Every row gives one point. Before rounding, the points of a table are all equally far from one centre. They may lie mostly on one side of it. Where is the centre, to within rounding?
In the rows, zero is written as 128.

Points (10 x 3)
[[151 140  64]
 [112  60  97]
 [177 156 150]
 [106 127 150]
 [173 115  56]
 [125 159 126]
 [221  99 135]
 [209  65 104]
 [159 137 174]
 [211  65 109]]
Centre: [157 102 118]

Points (13 x 8)
[[110 106 105 108 110 153  37 181]
 [123  60 139 149  89 165  53 191]
 [122  37 144 144  80 150 108 200]
 [ 98  65 120 133  86 165  49 192]
 [126  92 178 134  55 117  76 165]
 [ 46  85 114 176 128 182  95 177]
 [ 88 122 103 155  92 161  33 145]
 [115  95 155  94 104 147  41 135]
 [116  54 120 147 103 162  49 192]
 [145  71 148 118 149 145  74 198]
 [147  48  77 148 137 136 101 174]
 [112  86 136 155 131 171  43 198]
 [108  52 125 195 111 109  55 146]]
Centre: [105  99 129 144 115 135 106 151]

Points (16 x 11)
[[151 227  86 159 149 136 164  77  98 164 117]
 [137 177 137 153 130 144 150  72  87  99  92]
 [156 249  62 190 117 146 128 148 105 121 157]
 [132 209  55 129  96 174 169 131 110 130 102]
 [199 223  79 163  81 107 120 173  90 137 107]
 [156 214  62 151  98 108 104 116  68 184 167]
 [155 220 141 192  88 130 115 158  69 133 176]
 [138 189 101 205 139 154 121 202  70 115 106]
 [140 159  48 126 137 171 161 147 137 107 103]
 [165 230 102 129  70  97 119 141 104 192 126]
 [160 161 114 171  74 107 141 117 135 120 199]
 [126 213  53 110  84 115 123 143  89 125 143]
 [142 181  60 210 123 177 142 160  67 174 141]
 [139 236  50 181 129 171 118 123  85 156 156]
 [162 157  98 120 118 154 102 130 202 113 148]
 [138 154  66 190  77 210 131 143 142 155 129]]
Centre: [149 172 107 158 121 140 113 136 116 148 127]

Points (19 x 14)
[[ 71 136 117  89 133 135 112 123 187 118 130 199  77 129]
 [107 104  46 160  95 180  70 144 146 114 174  88  88 200]
 [ 47 136  90 106 124  84  93 119  90 149 110 145 125 148]
 [ 62 108  72 147 157 139  44 131 128 153  93  86  75 171]
 [109 195  54 113 182 211 119 109 153 129  86  89 118 191]
 [ 89 189 100 145 164 172 101  94 155 166 156 188  76 166]
 [101 194  81 121 109 156  89  86 111 127 203 146  83 184]
 [134 132  97 139 144 190 101  82 102  72  94 202 117 196]
 [ 30  99  95 127 169 161  91  88 139 159  89 137 128 157]
 [121 147  45  78 191 134  59  89 173 118 162 147  98 157]
 [ 73 164  71 146 182 249 108  79 121 144 107 136 101 159]
 [ 63 135 130 121 187 150  83 109 110 203  83 138  85 123]
 [101 106 109 139 114 162  79  41 166 131 143 179 114 114]
 [ 61 119  76 129 182 138 159  92 131 138  96 125 101 191]
 [125 180  63 163 160 215  64 161 112  96 165 103  68 190]
 [ 90  60  73 110 188 148 105  64 142 135 118 131  91 178]
 [ 82 185  94 157 173 156 101 112 189 106 180 140 143 134]
 [ 57 128  97 145 103 172 101  95 115 136  75 104  72  76]
 [ 63 134  95 122 183 140  49  90 120 137 101  74  65 139]]
Centre: [130 129 100 114 141 175 103 135 117 130 132 124 115 136]

Points (31 x 24)
[[147 188 106 142 211 156 107 141 135 107 111 173 147 187 122 142  91  48
  164 132 181 113 144 118]
 [149 165 129 118 188 164 124  92 129 112 152 150 122 167 132 143  67  39
  193  80 196 125 116 133]
 [167 143 155  84 181 184 134 122 108  84 137 142 108 196  90 191  62  58
  145 104 176 148 155 125]
 [143 145  91 106 204 165 151 103 106  94 116 101  84 178 131 128 117  60
  153 133 139 123 124 110]
 [ 86 127 109 165 178 137 136 124 149 141 158 113 124 198 150 150  70  40
  201 117 144 113  82 152]
 [150 170 154 132 184 163 162 143 136  77 113 139 135 159 110 161  84  68
  190 123 167 162  93 121]
 [150 109 116 123 182 170 120 119  94 141 143 151 148 191 113  86 110  48
  164 159 118 153  90  95]
 [146 161 106 139 180 185 104 145 101 110 126 161 114 165 122 112  82  43
  167 131 181 170  96  96]
 [135 127 107 128 147 185 164 154 119  95 126  88 118 193  91 132  89  31
  142 136 204 147 132 122]
 [167 165 130 123 164 182 150 106 112 103 140 163 127 218  99 121  99  44
  145 137 156 172 107  94]
 [161 128 128 121 216 185 153 124 100  77 132 130 142 194 101 146  75  38
  165 131 155 158 115 106]
 [122 179 126 136 181 168 134 118 108 117 139 170 123 154 102 147  81  50
  160 149 180 138 143  34]
 [138 123 107 124 167 169 139  92 126 150 178  97 134 199 113 114  82  51
  170 121 200 131  85 119]
 [134 154 128 142 207 157  93 154 123 110 162 181 142 168 109 115  99  28
  191 139 154 122 129  85]
 [140 112 132 121 168 208 115  84  93 120 113 157 105 150 135 175  43  62
  175 145 159 131 114 114]
 [164 161  93 104 193 154 106 132 130 163 138 146 135 186 142 176  58  96
  136 135 172 103  97 102]
 [144 154 146 120 178 178 111 113 124  98 130 158 164 249  98 156  88  65
  171 101 183  98 142 107]
 [207 136 141 150 191 145 147 104 140 107 136 142 118 174 102 168  67  19
  157 111 138 135 132 109]
 [169 144 133 137 190 169 109 101 155 130 141 144  98 202 137 127 126  41
  157 141 124 127 110  70]
 [156 142 121 131 192 194 119 117 122 112  94 145 133 181 132 158  31  12
  163 115 154 133 126 115]
 [ 94 156 146 162 190 153 122 128 134  81 130 157 121 189 122 151  89   9
  168 103 188 142 148  75]
 [157 146 122 127 208 177 122 104 158 137 120 143 153 168 122 122  70  34
  187  97 188 152 120 113]
 [118 133 104 162 192 116 124 121  84  93 104 165 121 190 118 145 107  29
  173 139 179 145 140  87]
 [152 151 159 137 181 179 115 125 109 124 155 140 152 157  93 111  80  55
  162 119 141 156  59  97]
 [165 148 130 110 209 162 119 133 116  92 115 145 125 162  88 159  69  66
  180 124 202 128 123 109]
 [154 132 120  96 179 187 164 119 123 109 106 122  99 189 140 134  79  56
  183 117 180 126 121  69]
 [149 139 156 155 206 161 170 137 154  91 117 129 138 185 131 117  90  51
  206 131 145 151 156  87]
 [162 147 124 129 164 184 116 130  91 159 113 135 125 171  73 158  80  31
  180  97 180 139 131  56]
 [142 190 131 164 205 161 155 124 113 106 121 131 153 163 141 171 100  37
  186 128 148 129 110 111]
 [176 153 148 113 198 145 145 170  96 100 139 143 132 169 126 132  85  63
  163 111 153 103  91 130]
 [154 183 128 117 152 185 121 129 137 107 121 142 154 176 124 121  47  18
  182  97 166 104 125 112]]
Centre: [119 128 131 133 148 149 122 131 125 133 143 129 135 176 119 152  86  77
 153 115 136 139 149 112]

Points (29 x 24)
[[166  83  77 167 113 212 165  96 135 122 162 165  61 140 154 128 205 223
   90 124 140 148 130 131]
 [203  57 157 109  49 148 166 113 132 145 133 189  52 161  96 145 209 185
  174 100 133 112 116  91]
 [171  69 163 141 157 139 168  73 115 131 142  84  69  63 138 158 164 172
  161 148 120 161 132  71]
 [156  53 144 116 121 112 221 125 172 162 182 130 111  89 113 170 160 179
  140 115 152 133 124  85]
 [198 105 187 125 104 117 186  90 154  79 164 126  79 119 135 145 140 177
  148 126 180  92 156  99]
 [159 100 147 126  52 155 148  49 180 109 109 118  63 130 116 158 168 164
  182 169 170  81 144 121]
 [128  64 173 155  77 185 161  88 121 115 159 155  53 129  95 152 168 181
  170 167 152 169 182 111]
 [141 157 109  76 162 191 153 108  74 143 142 165  56 147  73 120 194 237
  145 148 158 138 156 102]
 [179  99 147  98 124 183 190  92 150  90 134 162  88 103 112 187 182 208
  188 201 186 148 125  69]
 [187 112 148  71  56 158 179 105 159 105  99 140  38 140 148 102 156 185
  174 151 168 132 119  70]
 [176 120 146 123 131 192 122  93 119 124 114 162  37 143 135 135 142 249
  161 179 189 149 120  86]
 [172 109 168 139 109 152 184  77 117 145 137 156  42 135  98 125 186 219
  120 128 177 143 165  69]
 [222  98 154 116  87 173 168  77  99 114 141 158  66 111 167 133 202 165
  149 172 199  84 121  59]
 [143  77 132 130 113 154 204  97 139 107 118 134  72 138 162 120 197 172
  178 153 202 134  89  62]
 [206 119 126 143  97 166 166  99  97 163 132 168  66 104 103 115 169 196
  154 147 216 129 143 162]
 [139 137 124 146 132 144 114  84 131 172  96 154  61 175 186 135 209 169
  167 122 138 146 135  54]
 [184  95 152 124 104 117 131  52 141 122 169 174  81 112 142 158 181 189
  172 117 178  61 125 112]
 [233 122 143 155 120 169 182 103 108 165 144 188  53 177 111 152 155 137
  178 133 156 106 134  87]
 [205  82 124 167 118 155 118 123 166  97 184 150 141  59 132 179 177 182
  145 134 148 146 178  68]
 [203  84 179 118 112 145 180  82 183 151 140 164  93 127 145 128 195 200
  160 134 149 125  90  79]
 [204 149 131 144 104 134 184 106 195  85 145 188  68 122 113 163 178 216
  153 120 133 156 119  84]
 [163  83 204 154 100 172 209 124 117  91 125 194  61 105 129 159 210 224
  143 151 145 104 144  95]
 [163 115 173 190  80 163 195 104 159  92 112 181  41 118 110 138 150 170
  154 124 179 130 139  84]
 [189  98 110  92  95 207 162  76 110 114 149 139  60  48  72 142 174 231
  131 137 177 135 123 127]
 [191 132  80 137 175 169 182 119 107 100 110 165  46 152 140 147 163 212
  159 149 175 114 178 106]
 [209  76 162 146  84 178 158  80 146  89 130 141  90 105  73 113 164 147
  189 137 171 106  88  95]
 [141 164 108 162 114 127 203 120 198 119 165 152  71 154 125 136 168 211
  159 156 142 118 131  85]
 [185 115 171 135 103 126 141  91  71 207 148 165  91 113 120 198 144 195
  162 146 172  98 120  51]
 [211  77 161 143 110 122 145  78 123 145 117 157  79 148 120 169 214 175
  175 152 152 122 146  34]]
Centre: [148 121 125 111 107 168 130 153 118 125 125 143  90 115 118 169 172 153
 119 146 129 111 116 105]

Points (27 x 24)
[[ 62 116  70 123 137 155 133  61  68 164  85 149 103 135  91 136 189  92
  168 112 140 155  97 144]
 [ 91  98 143 156  85 160  98  82 125 156  84 157 125 122  62 182 193 115
  159 107 109 151  86  88]
 [ 76  97  92 157 126 127 157  43 112 150 109 166 116 104 100 137 170  91
  210  64  99 117 152  87]
 [ 42 118 170 147 131  93 103  91  91 139 127 147 129  91  78 151 187  72
  165  70  82 145 158 140]
 [ 38 101 103 177 141  88 108  69 120 169 115 110 120 108  76 133 179  90
  159  99 124 138  74 134]
 [ 64 113 127 118 149  92 145  68  92 157  95 119 167 114  73 171 171 121
  150  39 154 184  71 145]
 [ 71 101 155 138 118  91 181  56 108 154  88 143 133 117  99 196 133  71
  187  84 125 217 104 131]
 [ 67  64  79 116 118 109 124  86 101 165 110 179 168 166  89 195 179 127
  175  64 111 166 102 113]
 [ 81  87 150 120 151 158 189  74  84 131 131 163  95 107  81 176 173  91
  192 105 133 146  87  99]
 [ 58  96 121 148 112  83 110  38 102 132 153  95 135  90  88 142 166 131
  201 109 158 138 104 137]
 [ 55 125 125 114 130 120 161  69  78 195  83 149 111 121  59 144 152  96
  189  53  97 217 118 138]
 [ 42  89 152 129 116 103 126  62 148 178 111 181 126 109 115 171 144  91
  147  41 118 201 128 178]
 [ 65 131 133 119 117 146 167  96  72 153 145 145 135 158 121 163 152  58
  188  61 136 191  93 169]
 [ 97 125 101 140 115 164 155  96 106  78  96 167  90 160  43 135 159  85
  207  74 135 179 124 155]
 [ 93  87 144  99 160 136 112  80  92 186 133 156 135 106  80 150 149  96
  219  79 138 222 143 149]
 [ 58  86 154  86 109 119 158  93  88 118 124 166 160 120  41 121 167  73
  170  68 131 238 147 159]
 [ 80 127 110 166 205 147 172 116 125 157  99 127 135  89  80 154 136  72
  130  50  95 201 133  68]
 [ 95 124  95 143 153 114 129  19 153 182  91 186 107 109  80 142 180  87
  185 101 120 140 126 109]
 [ 51 154 128 114 167 121 146 122 119 148  52 132 123 122  61 168 157 123
  204  59 151 155 110 156]
 [ 38 122 107 150 169 112  94  61 111 175  69 103 169 129  48 139 155 101
  129  78  85 169 125 132]
 [ 70 118 126 130 110 131  86  71 108 178 116 134  91  81  71 174 168 116
  141  72 127 218 119 168]
 [ 38 101 148 136 126 118  93  73  73  92 122 132 126  80  71 159 168  85
  187  74 154 173 120 105]
 [ 84 117 113 128 146 164  97  57 130 187 104 103 154 112  75 154 231  91
  157 118 120 160 164 116]
 [ 42  92 154 120  91 113 163  87 128 119 102 133 147  63  84 126 182 109
  181  74 127 199  71 155]
 [ 72 163 113 144 160 151 161  63  74 157 118 176 123  91  60 146 208 114
  147 104 146 197  74 145]
 [103  93  94  98 107 128 147  44 120 131 147 116 150 158  60 142 159  84
  249 112 131 159 135 120]
 [ 64 110 124 106 162  88 113  42 128 133  93  98 139 134 103 161 148  65
  205  88 132 170  88 113]]
Centre: [ 63 135 123 129 133 131 149  93 145 130 140 147 143 139  90 132 143 134
 147 109 127 184 141 109]
